Each row of a before or after table is a point. One or more steps were done to the points. Then noise was added and the rows were shuffled. The steps act on columns, c1 being the first. What was done? A step turns or swaps two columns, mirrors them in a line or flattens them onto one, adds a multiple of one to another, or multiplies or shifts one. Angles are multiples of 10 degrees, from the lower column toward the higher: turns from -170 to 170, lines from 10 to 170 but not 90. Use the fewest steps. Two steps may share a column if one is a turn and the other turns, adds or multiplies; they go together, in the order done. Otherwise the lowest column goes first.

Before (12 x 3):
0: -0.018  0.006 -0.033
1:  0.001  0.025 -0.047
2: -0.025 -0.011 -0.070
3:  0.022  0.019 -0.048
4:  0.013  0.009 -0.023
5: -0.045 -0.038  0.035
6:  0.036  0.007 -0.040
7: -0.061  0.017 -0.001
8:  0.014  0.015 -0.034
9:  0.031  0.054 -0.072
10: -0.085  0.005  0.046
11: -0.046  0.026  0.011
After (12 x 3):
0: -0.023 -0.031 -0.047
1: -0.056 -0.028 -0.031
2: -0.040 -0.023 -0.048
3: -0.064 -0.081 -0.070
4: -0.010 -0.020 -0.072
5: -0.026 -0.014 -0.033
6: -0.007 -0.029 -0.040
7: -0.083  0.037  0.015
8: -0.083 -0.004  0.036
9: -0.124  0.051  0.048
10: -0.097  0.014  0.002
11: -0.027 -0.014 -0.021
Steps: shift c1 by -0.040; add 1 times c3 to c2

Before (8 x 8):
0: -0.070 -0.050 -0.007  0.021  0.025  0.003 -0.042 -0.053
1:  0.036 -0.050  0.034 -0.015 -0.012  0.004  0.035 -0.065
2: -0.044 -0.014  0.025 -0.022  0.045 -0.035 -0.027 -0.007
3: -0.035  0.011  0.044 -0.016  0.022 -0.015 -0.045 -0.064
4: -0.004 -0.019  0.022 -0.039 -0.062 -0.017  0.070 -0.076
5:  0.053 -0.014  0.051  0.067 -0.048  0.026  0.045  0.012
6:  0.037  0.003  0.028  0.033 -0.008  0.048  0.071 -0.022
7: -0.014 -0.021 -0.036  0.019  0.012 -0.029 -0.023 -0.062
After (8 x 8):
0: -0.071 -0.051 -0.007  0.022  0.025  0.005  0.043 -0.055
1: -0.035  0.012  0.046 -0.018  0.021 -0.015  0.045 -0.063
2: -0.004 -0.020  0.024 -0.039 -0.062 -0.020 -0.072 -0.076
3:  0.035 -0.049  0.035 -0.015 -0.012  0.005 -0.035 -0.064
4: -0.044 -0.014  0.026 -0.021  0.045 -0.034  0.029 -0.007
5: -0.015 -0.023 -0.036  0.019  0.012 -0.031  0.022 -0.062
6:  0.052 -0.013  0.053  0.068 -0.049  0.027 -0.043  0.012
7:  0.035  0.003  0.027  0.032 -0.008  0.049 -0.070 -0.022
Steps: multiply c7 by -1

Before (12 x 11):
0:  0.022  0.011 -0.030 -0.087 -0.016 -0.030 -0.031  0.065  0.024  0.043  0.070
1:  0.009  0.038 -0.026 -0.055  0.039 -0.054  0.016  0.042 -0.001  0.048  0.059
2:  0.008 -0.039 -0.011 -0.068 -0.011 -0.062 -0.007  0.025  0.034 -0.054 -0.023
3: -0.058 -0.027 -0.055 -0.022 -0.007 -0.052  0.000  0.029 -0.059 -0.043 -0.043
4:  0.044  0.003 -0.011 -0.056 -0.055  0.002 -0.047 -0.055 -0.010 -0.017 -0.045
5: -0.037  0.052 -0.004  0.003 -0.029 -0.025  0.022  0.046  0.057  0.008 -0.038
6: -0.001  0.036 -0.032  0.021  0.039 -0.024 -0.089 -0.034  0.041 -0.020 -0.032
7:  0.049 -0.011 -0.057  0.020 -0.006  0.007 -0.005 -0.007  0.056 -0.037  0.006
8: -0.059 -0.061 -0.073 -0.030  0.026 -0.039  0.027  0.029  0.037 -0.028 -0.047
9: -0.029  0.019  0.037  0.004 -0.023  0.038  0.032  0.034 -0.021  0.017 -0.002
10: -0.016 -0.040  0.009 -0.027 -0.054 -0.050  0.018 -0.045 -0.007 -0.011  0.053
11:  0.024 -0.013  0.026  0.000 -0.031 -0.061 -0.012 -0.011 -0.003  0.053  0.035
After (12 x 11):
0: -0.010  0.038 -0.034  0.043  0.018 -0.027 -0.090 -0.052 -0.034 -0.022 -0.049
1: -0.057 -0.063 -0.078  0.009  0.001 -0.037  0.039 -0.025  0.013 -0.027 -0.053
2:  0.020 -0.014  0.029  0.060 -0.003 -0.058 -0.018  0.001  0.042  0.051  0.044
3:  0.031  0.000 -0.009 -0.059 -0.071 -0.004 -0.057 -0.004 -0.065 -0.014 -0.015
4: -0.007 -0.041  0.011  0.019 -0.019 -0.050  0.024 -0.007 -0.054 -0.018  0.064
5: -0.022  0.017  0.035 -0.036 -0.020  0.039  0.037  0.029  0.044  0.011  0.010
6: -0.038  0.061 -0.002  0.026 -0.043 -0.029  0.026 -0.037  0.072  0.009 -0.016
7: -0.058 -0.029 -0.054  0.031 -0.029 -0.053  0.009  0.068 -0.037 -0.046 -0.034
8:  0.010 -0.037 -0.008 -0.006 -0.024 -0.063 -0.010 -0.021 -0.017 -0.053 -0.014
9:  0.011  0.041 -0.029 -0.003  0.069 -0.058  0.014  0.018  0.088  0.054  0.029
10:  0.015  0.004 -0.028 -0.052  0.025 -0.022 -0.029  0.002  0.110  0.041  0.066
11:  0.049 -0.014 -0.056  0.013  0.001  0.005 -0.011 -0.053 -0.024 -0.035  0.012
Steps: turn c1 and c7 by -10 degrees; add -1 times c6 to c4; turn c5 and c11 by -30 degrees; turn c8 and c9 by 70 degrees; add 1 times c10 to c9
